Each wall is flat, endless, passes through zero and stands at right angles to its row. A trip goes straight from one point to another. Which walls does it cross, in order?

Walls:
(1): [-0.15  0.61  0.41]
(2): [-0.15 -0.07 -0.11]
(3): [-0.07 -0.08 -0.35]
(4): [-0.13  0.02 -0.31]
(5): [ 0.31 -0.08  0.49]
Trips:
[-0.05  1.01  0.28] to [-0.28 -0.66 -0.17] -> 5, 4, 2, 3, 1
[ 0.56 -0.46  0.54] to [ 0.29 -0.21  0.05] -> none
[-0.19 -0.92 -0.60] to [-0.01 -0.58  0.15] -> 5, 4, 3
[ 0.17 -0.53  0.20] to [0.39 0.74 0.14] -> 1

Walls:
(1): [-0.02 -0.17  0.24  0.02  0.11 -0.38]
(2): [-0.21  0.22  0.24  0.14  0.45 -0.16]
(3): [-0.26 -0.49 -0.86 -0.61  0.09 -0.28]
(4): [ 0.42  0.89  0.04 -0.30 -0.39 -0.26]
(5): [-0.10  0.13 -0.17  0.38  0.09 -0.27]
(6): [ 0.08  0.26 -0.65 -0.80  0.16 -0.79]
(7): [-0.28 -0.26 -0.61  0.79 -0.32  0.11]
Trips:
[ 0.34  0.44 -0.44  0.34  0.37 -0.14] to [-0.20 -0.02 -0.05  0.27 -0.06 -0.86] -> 1, 3
[ 0.18 -0.53  0.21  0.60 -0.23 -0.24] to [-0.32 -0.06 -0.17  0.13  0.19 -0.11] -> 2, 3, 6
[ 0.61  0.06  0.38  0.58 -0.14 -0.15] to [ 0.09 -0.42  0.07 -0.29  0.06  0.15] -> 2, 7, 5, 4, 3
[-0.06 -0.31  0.28 -0.17  0.15 -0.41] to [ 0.42  0.18  0.64 -0.07 -0.32  0.39] -> 3, 6, 4, 2, 1
[ 0.43  0.13 -0.13  0.62 -0.03 -0.50] to [ 0.12 -0.19 -0.11 -0.19 -0.28  0.10] -> 2, 3, 1, 5
[-0.47 -0.55 -0.14  0.03 -0.08  0.41] to [-0.43 -0.14  0.29  0.12 -0.20 -0.64] -> 1, 5, 2, 6

Walls:
(1): [ 0.45  0.04  0.79 -0.59  0.14 -0.53  0.52  0.30  0.01  0.45  0.26]
(2): [ 0.03  0.21  0.20  0.45 -0.09 -0.31  0.30 -0.01  0.00  0.10 -0.38]
(3): [-0.78  0.20  0.33  0.65 -0.02 -0.10  0.37 -0.09 -0.26 -0.11 -0.08]
(4): [ 0.13  0.00  0.15  0.83 -0.28 -0.37  0.07  0.39 -0.37 -0.18 -0.36]
(5): [-0.14 -0.05  0.20  0.02 -0.25  0.24  0.28 -0.54 -0.02  0.09  0.52]
(6): [ 0.10  0.47 -0.33 -0.22  0.66  0.01  0.61 -0.46  0.15  0.65 -0.64]
(7): [ 0.22  0.41  0.21  0.11 -0.20  0.55  0.41 -0.13  0.38  0.38 -0.01]
(8): [ 0.05 -0.11  0.10  0.16  0.26 -0.15 -0.30 -0.17 -0.89  0.27 -0.02]
(9): [-0.30  0.54  0.01  0.38  0.15 -0.24  0.21 -0.50 -0.43 -0.16  0.32]
Trips:
[ 0.39  0.18 -0.03 -0.43 -0.13  0.63 -0.45 -0.30 -0.10 -0.50  0.43] to [ 0.42 -0.36  0.21  0.33 -1.01 -0.28 -0.05  0.01  0.24  0.10 -0.27] -> 4, 2, 1
[ 0.55 -0.31  0.16 -0.10 -0.74  0.24 -0.18  0.10  0.12 -0.01  0.15] to [-0.41  0.88 -0.03  0.20 -0.37  0.64  0.67  0.54 -0.33 -0.17  0.46] -> 3, 9, 1, 2
